Each row is a point. The window is the flat piece filled in between its corners: a triangle in 3 columns, a solid with four corners in 4, and so on. A path goes straight from each point to the next, and from the last back to the first. List the points from which the path goes on through the window.

Window (4 x 4):
[[-22 108  29 -34]
 [ -4  26   1  15]
 [ 33 -44  -3 -17]
 [-38  28  63  29]]
Path:
(1): [-24 -13  20  25]
(2): [19  0 41 20]
(3): [ 20 -14  25  19]
(4): [-19 -40  -7   8]
(5): [-24  -4  11 -32]
(6): [48  1 30 -7]
(7): [11 35 23 -3]
(8): [-25  13  13 -25]
(9): [-52  72   8 -43]
(10): [  1 103  48  -9]
(11): [31 -4 11  3]
(12): [-20 -32 -12 -20]
Through the window after points: 7, 9, 11

Window (4 x 4):
[[ -8 -33 -23 -48]
 [  4 -49  28   2]
 [-19  26  21 -40]
 [ 25  55 -43  24]]
Path:
(1): [ 40  15 -12 -16]
(2): [ 52  50 -44 -46]
(3): [-30  34 -26  -3]
(4): [-61  35  25 -11]
(5): [ 14  13  13 -52]
(6): [ 27 -43  20 -40]
(7): [-68 -20 -23 -49]
(8): [-35  36  -4  -2]
(9): [ 15  -6  36 -76]
(10): [17  5 22 -1]
(11): [-39  20 -23  24]
(12): [-42  18 -17  13]
(13): [ 46  -8  45 -25]
(14): [ 40  46 -54 -25]
(15): [-47   9 -21  -2]
(16): [-16  15 -34  -7]
Through the window after points: 4, 8, 16

Window (6 x 6):
[[-65 -21 -53 -50  10  -8]
 [  1 -15 -52   4  13 -56]
 [  4 -31  10  22 -24 -10]
 [ 25  16  51 -57  -2  27]
 [-32  19 -60  35  -6 -45]
 [ 34  29  79  32  69  -8]]
Path:
(1): [-15  -7  69 -30 -25 -31]
(2): [26 -4 16  7  1 40]
(3): [ 21  14 -21 -17   4  42]
(4): [  8  -4  46 -29  -5 -15]
(5): [-48   7  51 -58 -26 -31]
(6): [  8 -17 -67 -48   7  38]
(7): [  7  -6 -58 -29  28  44]
(8): [-40  -6  34 -24  -6 -46]
(9): [ 11   6  50   1   7 -29]
(10): [19 -6 11  5 20 35]
(11): [30 -6 15 24 23 49]
(12): [-33 -18  30  -8 -43 -62]
Through the window after points: 3, 7, 9

Window (6 x 6):
[[-11   1  56   6  35  41]
 [-23 -11 -28   8 -83 -29]
 [  6  22 -31 -29 -54 -73]
 [-51 -51 -17 -17  -2  42]
 [-42  21  -1  26  37  26]
 [ 30 -63  14  24  32  29]]
Path:
(1): [-44 -64 -13   7 -12 -61]
(2): [-14  -6 -18 -17 -24  26]
(3): [-27  -3 -58 -39 -44  48]
(4): [-33 -42  14  30 -38 -39]
(5): [-35 -27 -19  16  -1 -36]
(6): [  3 -19 -23   4 -26  31]
(7): [-13 -14 -10 -11  -4  60]
(8): [-62 -23  -8  10  21   5]
(9): [-43 -57  24  47  -8 -31]
(10): [ 19  -8 -17 -22 -10  45]
(11): [ -8  19 -35   8 -60  44]
(12): [-41 -50  -9  -8 -10   8]
Through the window after points: 1, 3, 7, 9, 11

Window (8 x 8):
[[ 34  16 -55  32   6   2 -37   5]
 [ 25  12  61 -26   5  26   9  27]
 [ -7  -7 -57  59 -27   1  13  37]
 [-18 -98  36   7  13  49   6 -74]
 [-27   3  45  30 -30 -22 -37 -63]
 [-21 -24 -12   8  32 -41 100  59]
 [-49 -53 -11 -19  31  52  40 -18]
 [ -9  40 -19  51  -9  28  45 -69]]
Path:
(1): [-16 -19 -20   3  -9 -18  43  21]
(2): [-13 -11  -9  72  31  -4  46  29]
(3): [-16 -35  58  77  34  22   4 -15]
(4): [ -6 -45 -36  -8 -23  24  19 -23]
(5): [ 11   3 -21  16 -22 -12   2 -30]
(6): [ 3  5 11 86 27 39 -5  6]
(7): [-18   4  -9  64  42  29  36 -10]
(8): [ -7   1  -4   8 -12  -1  52 -24]
(9): [-21 -37 -18  -9 -31  25  27 -45]
(10): [-26 -54  13  88  70  20  -4 -35]
(11): [ -6 -15  19  57  14  22  -9 -27]
(12): [-14 -30 -15 -50 -40 -10  17 -50]
(13): [-15 -49 -10 -25 -25 -17  54 -14]
(14): [-16   2  10  27  25   0  23  12]
(15): [-12  20  -4  42  23  19  21  -7]
(16): [  4   5 -20  17 -11   9  32 -31]
Through the window after points: 1, 3, 7, 11, 13, 15

Window (8 x 8):
[[ 42  31  58 -62   7   5  50  43]
 [-14 -58 -46   9   8  76 -22  29]
 [-19 -20 -41  31 -27  11 -23 -20]
 [ 24 -51  31  10   6  35  26   2]
 [  6  13  49 -17  23 -67  39  48]
 [-40 -32 -22  28 -37  15  32  18]
 [ 31 -11  52 -36 -28 -16   6  62]
 [ 12 -10 -37  81 -19  -2  27  22]]
Path:
(1): [ 21 -60 -55  21 -22  30  30  15]
(2): [ 28 -29  -4 -30   5 -36  62  39]
(3): [  7  -7  46   1   5 -11  13  32]
(4): [ -3  -5  12  37  -4 -13  14  35]
(5): [ 36 -15 -34 -17   5 -14  56  15]
(6): [ 64 -35  -7 -45 -22 -14  44  41]
(7): [-16 -26  45  13  10  31   0  13]
(8): [-29 -14  46  -3   7  71 -40  23]
Through the window after points: 2, 4

Window (9 x 9):
[[  28   35   46   62  -49   37   -3   -4  -14]
 [ -28    5    1   14  -37  -10   20   57   -6]
 [ -22  -23   58   18   56   26  -60   -7   37]
 [  37  -29   28    5   10  -20   33   25  -22]
 [   8   40   50  -54  -61   74  -32  -40   -1]
 [  -7  -26   14   39   12    8   49    0   10]
 [ -19   33   15    5   44    7    5   25    9]
 [  -3    2  -66 -121   -6  -66  -28  -55   -5]
 [  25  -18   -3   26   19   33   -2   28   18]]
Path:
(1): [ 13   9  20   6  -4 -18  36  24  46]
(2): [ -1 -16 -10  28  36   5  -8  21 -19]
(3): [ -3 -16  15   4 -21   6 -16 -13 -31]
(4): [ 20   9  12 -11 -19   7   0   4  20]
(5): [ 12  10  13 -24 -17 -10  -1  -4  21]
(6): [ -4  18 -11 -11   4  -1 -15 -18 -25]
(7): [-12  14  10  48   3  66   9 -14 -69]
(8): [ 22 -14  41  19 -20 -31  21  15  72]
(9): [ 31  31  24   8 -58  11  -8  -2  66]
(10): [  5  16  41  16 -13  57 -11 -11 -53]
(11): [ -6  -1  38  21  -8  38  -2 -12 -18]
(12): [ 19  22  31  25 -21  19  -7   2  20]
(13): [ 36  16  23 -25 -33   1   2   4  38]
(14): [ -6 -19  -3  -7  24  14 -19   9 -43]
(15): [-34   7  -7   6 -26  23   1   2 -42]
(16): [  9  15  25 -25 -29  11  -6  11  19]
Through the window after points: 5, 7, 9, 11, 15

Window (11 x 11):
[[ 55   2   5  66 -15  21 -44 -94  37   8  -7]
 [-18   5  61 -51 -33 -14   4  74  15  -7 -17]
 [ 15  13 -37 -36 -13   4   4  -8 -28 -54 -19]
 [ 71 -32 -12 -54  35  34 -65 -60 -36 -24  39]
 [-32  18  29 -14  40 -43 -61  12  21  15 -26]
 [  1  33  -6  18  -9  36 -74 -12  17  41  14]
 [-48  26  43 -33  13  18 -50  15  48 -29  -4]
 [-23 -56   5  50 -47  38  41 -42 -21  -3 -31]
 [-10 -53 -25  43 -53  21  74 -97  43  44 -15]
 [-20  -3  -1   1  21  -4   0  81  34 -33  -8]
 [-40  -7  17   6 -44 -26 -43  23  28 -16  26]]
Path:
(1): [  6 -49 -37 -19 -35  32 -23 -13  75 -19 -35]
(2): [ -7  41  42  57   2 -11 -11 -19  -9  14  11]
(3): [ -6  31  30 -25  22  13   5 -11 -28 -11  38]
(4): [ 13 -34  -7 -19 -17   0 -40  31  31 -23 -23]
(5): [ 15 -44 -25  16 -39  21 -39  -9  -7   7 -18]
(6): [-21  27  42   7 -13  -5  43 -19  28   6  10]
(7): [ -3   5   3   6 -30   9  29 -28  13 -21  31]
(8): [  3 -50 -11  11 -36  36 -19 -30  21  30 -61]
Through the window after points: 3

Window (11 x 11):
[[-86 -13 -30  35  36 -47 -59   8  -5  -1 -13]
 [ 18 -20  25 -32  19  15  74 -24  24  14 -51]
 [ 24  -9  67  22 -22  -9  76  16  30  13  -3]
 [-22 -51 -50  71  10  11 -16 -76  20  20  45]
 [ 37  56  55   1 -25 -15  42 -31   1  -6 -59]
 [-64  -6  19  84  55   3 -91   6  43 -38 -41]
 [-79 -45  15  52   1 -37 -72 -21  32 -74 -35]
 [-10 -34 -59  28 -38  57   9 -12  -4  11  13]
 [ 45   4   9 -28   9  -4  23  -2  27 -19  16]
 [ 16  -7  76   2   9  18  24 -21 -39 -16 -13]
 [ -6  30  57 -49 -25  29  45 -29  28  26   3]]
Path:
(1): [-30 -13  20  37  22 -14  17 -44   6 -58   2]
(2): [-28  36   9  48  13  21  87  22  17 -47 -13]
(3): [ 10 -44  44  13 -18 -16  -8 -30  22  24   1]
(4): [-14 -15  17 -16  -9  17 -12 -40  36  30 -24]
(5): [  3  48  40  27  -5  -7  71 -10 -15 -31  26]
(6): [-34  -6  15   9   3   4  34 -26  12 -26 -21]
(7): [ 32 -36  22  -7  10  -1   0  -7  32  12 -36]
(8): [ 31 -26  16   5 -41 -24  12 -34  59  52 -41]
(9): [-16   0   8   7  12  28  51 -23 -23 -27  38]
(10): [-32  -4  27   0  19  33  24 -18  26 -25  22]
(11): [  0 -40 -14  58 -31 -38 -60  -3   4  32 -67]
(12): [-21 -24  30  12   5 -21 -82  -4  31  44 -41]
(13): [-42  -1   9  49  36   2 -13  -4  11 -43 -14]
(14): [-13  -3   2 -11  25  -2  42 -24  15  -9 -25]
(15): [ 48 -30  55  10 -24  23  29 -24  28  34 -40]
(16): [-24 -22  26  24 -26 -13 -26   6  33  -6 -40]
Through the window after points: 2, 4, 6, 12, 14, 16

Window (12 x 12):
[[   2   45   41   23   44   26  -24   47  -21  -50  -20   52]
 [ -93  -59  -21  -25  -26  -23  -29  -24  -64   17  -34   31]
 [  -2  -13    6   -6    0  -32  -23   19   12   35   23   31]
 [ -13   12  -31    3  -15  -38  -13   19   38   10  -27   22]
 [ -36    5   30  -19  -21   15  -56   10   25  -34   28 -120]
 [ -17   -2  -12  -25    2   -5   22    9  -42    9   -7    0]
 [  51   40   58  -67  -37    6  -57  -49  -42   31    0   43]
 [ -17  -86   22  -44   33    6   26  -13   -8   51  -40  -20]
 [  13    4   73   31   11   27   34   -7  -28  -16  -17  -12]
 [ -51   -8  -11    5  -36  -55   -9   31  -63   34  -50  -44]
 [  -1   -7  -13  -20    2  -70  -31   -6    2    0   -4   -6]
 [ -31   33   31   17   30  -22    1  -33   -7   49  -16  -10]]
Path:
(1): [-13 -24   4  27   6  -2 -13  -8 -37   1 -31 -21]
(2): [-18  53  55 -53 -17 -49  25  32  -5  23   4  13]
(3): [-41 -11  66 -56   6 -49   7   5  -3  28   4   9]
(4): [-12 -17 -71  28 -31  34 -50   8 -32 -30 -20 -31]
(5): [ 29  -4  -5 -13  -9  -1 -30   0 -48  39  -6  -3]
(6): [-92 -11  42  -6  11 -68  26 -15  17 -24 -42  44]
(7): [-70  19  38 -35  18 -42  51  33 -13  22 -21  30]
(8): [ 18  12   9  29   7   4 -58 -35  -3  21  -3 -25]
Through the window after points: 1, 7

Window (12 x 12):
[[ -8   2   0  45  17  33 -26  11 -13  -5 -65 -30]
 [  9  15 -60   6   3  28 -26 -17 -58  32 -45  14]
 [-23  44 -21  14 -45  22 -23  31  -7 -11 -58  47]
 [ 22 -18  32  15 -16 -81  -1 -25  37 -45   3  50]
 [-33 -10  13 -19  38 -78 -17  13  54 -77  60  38]
 [-42  44  59   1 -15 -61 -24 -33  62   9  60  25]
 [ -4   1 -18  48   9 -77   3  26  80  -4  39  52]
 [-15 -88  16 -62  -4  29  29  33  11  29 -15 -35]
 [  0  12 -16  36 -36  29  15  26 -62 -12  -4 -16]
 [ 37  15  42 -78   6   4  11  50   0  33 -14 -63]
 [-17  21  31   8  39 -37  52 -13  46 -30  20  59]
 [ 61 -26 -41  11 -11 121 -18   7 -21 -25 -33  -4]]
Path:
(1): [  4 -11  34  -5   8 -11 -18  36 -15   1  -1  14]
(2): [  0  10 -12  29 -13 -15  -4 -21  27 -30 -38  14]
(3): [-16 -11 -57  -2 -15 -12  54 -16  37 -20  -5   5]
(4): [ -1 -60  48 -42   4  12  -3  34   3  20 -11 -15]
(5): [-15 -53  16  35  -3 -13 -55  48 -36 -34  -2  59]
(6): [ 17  62 -28 -32 -20  -6  49 -45  51  29 -19 -49]
(7): [-13  -7 -14 -15 -11   3  15  14  10 -18 -32 -15]
(8): [ 11 -17  -1  -6   3  10 -16  30   2 -10  -6  31]
(9): [ -1   9  64  17   9  -7 -11  21   0   0  28  35]
(10): [-20  16  -7  -2 -25 -16   0  -9  13   0   8 -10]
(11): [-25   0 -45  17  20 -18  29 -16  33 -24 -40  -3]
(12): [  6   4  28   0 -12  -5 -31   8  16   1  10  26]
Through the window after points: 1, 3, 9
